Each row is a point. The last column is the point's height on a tilted bowl or saddle (a function of degree 2), plus a little noise. Count its main directions that bend up, bend down and stay straight.

Points (10 x 3):
[[ 32.7   2.7 -22.8]
 [-29.4  -7.1   9.4]
 [ -1.2  19.6 -18.5]
 [-20.3 -15.3  22.3]
 [-10.0   2.3  10.1]
 [-36.8   4.6 -10.3]
 [ -2.5  -9.4  21.8]
 [  6.4  -5.8  14.9]
 [-16.3 -35.3  28.8]
 [ 12.8   3.9  -0.5]]
Directions: 0 up, 2 down, 0 straight

Points:
[[ -1.9  21.6  -3.4 -20.0]
 [  9.7  22.1  26.2 -17.9]
 [ -5.1  32.6 -12.6 -33.5]
 [ 24.7  30.6 -20.1 -35.7]
 [ -0.2 -16.4 -25.6  -9.5]
 [-28.0 -10.8   1.2  -4.1]
 [-21.9 -13.1 -13.2  -8.8]
 [ 20.9  25.4  12.9 -22.6]
 [ -3.4 -10.0 -35.7 -18.2]
 [ -4.3   0.5  -6.9  -7.8]
 [-21.4  19.6  23.1 -11.2]
 [-25.8  19.1   6.0 -15.4]
 [ -1.0  -7.1 -22.0 -10.7]
 [ 11.5  -6.9  10.6   0.0]
 [-17.4  13.1 -29.3 -28.8]
 [  2.9 -39.0   1.5   4.9]
 [ 15.8  -0.6 -19.7 -11.1]
 [ -2.8   8.6   5.7  -8.0]]
Directions: 0 up, 2 down, 1 straight

Points, 21 rows:
[[ 15.3  12.4  24.8  11.5  -9.9]
 [ 33.9 -30.1 -11.1  19.1 -28.2]
 [  8.8  -5.6   5.2   4.4   0.1]
 [  1.6  13.8  14.0   5.8   0.7]
 [ 29.2 -18.0   0.4 -13.9   7.2]
 [-19.2  16.6   9.7 -22.0 -23.6]
 [-23.4 -21.6  14.0 -26.0 -13.8]
 [-12.4 -27.2  -2.2   3.6 -13.2]
 [ 14.1 -17.2   6.5  -4.1   4.3]
 [-13.9   8.2  -3.1  10.4   3.2]
 [ -3.3  14.7  16.9  -1.9  -5.3]
 [ 11.9  14.7   6.0  11.3   5.3]
 [ -5.8   4.8  31.2   8.1 -18.3]
 [ -8.9 -14.3 -14.9 -39.4 -12.0]
 [-14.6 -25.3  21.0  -9.9  -9.7]
 [ 11.1 -18.5  34.4  15.4 -24.1]
 [-12.9  -9.3 -31.9 -13.3 -32.0]
 [ 15.7  25.1 -15.9  25.4  19.0]
 [ 17.8   6.0  21.5 -25.8 -10.8]
 [  1.7  26.2   2.4  20.5  23.2]
 [-24.9  31.5  34.5  -7.1 -39.2]]
Directions: 1 up, 3 down, 0 straight
